Each row of a before or after table is a point. The points were changed in one or more steps. Then noise was added and the rows were shuffled. The steps act on how far a point lies along the listed directions, d1 being the first. Name the steps. A step turns or swaps two directions, mirrors them in a line or flattens them onto one, adds a multiple of one to another, or multiplies one. Angles are multiples of 10 degrees, from the lower direction toward the higher: turns from -170 to 170, lines from 10 to 170 but not 90. Use the fewest steps. Two steps may share a direction if one is a turn and the other turns, adds or multiplies; they go together, in the order done. Otherwise the lowest direction goes first.

Directions:
(1): [0.88 2.30]
(2): [ 2.30 -0.88]
Before (12 x 2):
[[ 0.58 -0.40]
 [ 0.48  0.37]
 [ 0.50 -0.66]
 [ 0.77 -0.12]
 [ 0.61 -0.39]
 [ 0.32  0.68]
 [ 0.39 -0.37]
 [ 1.08 -0.28]
 [ 0.32 -0.90]
 [ 0.19  0.40]
 [-0.05 -0.39]
 [-0.10  0.41]]
After, 12 rows:
[[ 0.79  0.24]
 [-0.09  0.43]
 [ 1.12  0.31]
 [-0.32  0.28]
 [ 0.73 -0.29]
 [ 0.75 -0.56]
 [ 0.08 -0.33]
 [ 0.57 -0.20]
 [ 0.68 -0.01]
 [-0.06  0.77]
 [ 0.23  0.56]
 [ 0.71 -0.06]]
Steps: turn d1 and d2 by -30 degrees

Directions:
(1): [ 1.51 -1.46 -2.64 -0.87]
(2): [-0.85 -2.37  0.03  2.41]
(3): [-2.94 -0.54 -0.87 -1.57]
(4): [ 0.70 -2.02  2.10 -1.77]
Before (14 x 4):
[[ 0.12 -0.12  0.40  0.66]
 [-0.02 -0.03 -0.33 -0.26]
 [ 0.24 -0.32 -0.29  0.08]
 [-0.20  0.31  0.05  0.46]
 [ 0.23  0.54 -0.13 -0.57]
 [-0.03 -0.97 -0.07 -0.19]
 [-0.62  0.48  0.06 -0.34]
 [-0.13 -0.03 -0.30 -0.18]
 [-0.23  0.29 -0.03 -0.42]
 [ 1.12 -0.51 -0.22  0.29]
 [-0.36  0.37 -0.51 -0.30]
 [ 0.60 -0.45  0.05  0.72]
 [ 0.00 -1.11 -0.32 -0.12]
 [-0.52  0.20 -0.06  0.17]]
After:
[[-0.05 -0.36  0.42 -0.09]
 [-0.03 -0.33 -0.18 -0.05]
 [ 0.42  0.01 -0.29 -0.10]
 [ 0.86  0.37 -0.85  0.16]
 [-0.53 -0.28 -0.07  0.02]
 [-0.04 -0.34 -0.03 -0.12]
 [-0.70 -0.28  0.39  0.02]
 [ 0.15  0.01  0.46  0.36]
 [-0.67 -0.24 -0.46  0.36]
 [-0.29 -0.68  0.03  0.08]
 [ 0.45  0.57  0.33  0.19]
 [ 0.88  0.58 -0.12  0.26]
 [ 0.59  0.16 -0.40 -0.91]
 [ 0.35  0.12 -0.23 -0.89]]
Steps: turn d2 and d4 by 130 degrees; turn d3 and d4 by 50 degrees

Directions:
(1): [-2.81  2.48 -0.80 -1.87 -0.59 -1.22  1.73  1.11]
(2): [ 0.13 -0.16  0.43  1.08 -1.67  2.99  3.34  0.02]
Before (9 x 8):
[[ 0.05 -0.06 -0.11  0.00  0.14  0.16 -0.10 -0.01]
 [ 0.83 -0.76  0.25  0.48  0.02  0.57 -0.30 -0.41]
 [ 0.08  0.03  0.33  0.45  0.02  0.14  0.32  0.38]
 [-0.39  0.52 -0.08 -0.57  0.35 -0.80 -0.47  0.02]
 [ 0.42 -0.24 -0.04  0.20 -0.23  0.36  0.04  0.03]
 [ 0.23 -0.10  0.22  0.16  0.22  0.43  0.02 -0.34]
 [-1.24  0.94 -0.27 -0.48 -0.15 -0.49  0.40  0.48]
 [-0.12  0.42 -0.10 -0.33  0.48  0.03 -0.74 -0.22]
 [-0.93  1.13 -0.33 -0.60 -0.23 -1.07  0.18  0.18]]
After, 9 rows:
[[-0.89  0.66 -0.29 -0.64 -0.26 -0.28  0.65  0.19]
 [ 0.74 -0.85  0.32  0.89  0.34  0.14 -1.03 -0.33]
 [-0.18  0.24  0.12  0.07  0.24 -0.48 -0.04  0.41]
 [-0.07  0.05 -0.17  0.00  0.00  0.15  0.01  0.07]
 [-0.16  0.36 -0.30 -0.31 -0.16 -0.19  0.00  0.28]
 [ 1.22 -0.78  0.28  0.98 -0.01  0.26 -0.64 -0.64]
 [ 0.13  0.12  0.06  0.18  0.10  0.99  0.01 -0.25]
 [ 0.73 -0.45  0.40  0.52 -0.08  0.78  0.15 -0.24]
 [-0.31  0.49 -0.02 -0.33  0.14 -0.03  0.09 -0.05]]
Steps: turn d1 and d2 by -160 degrees
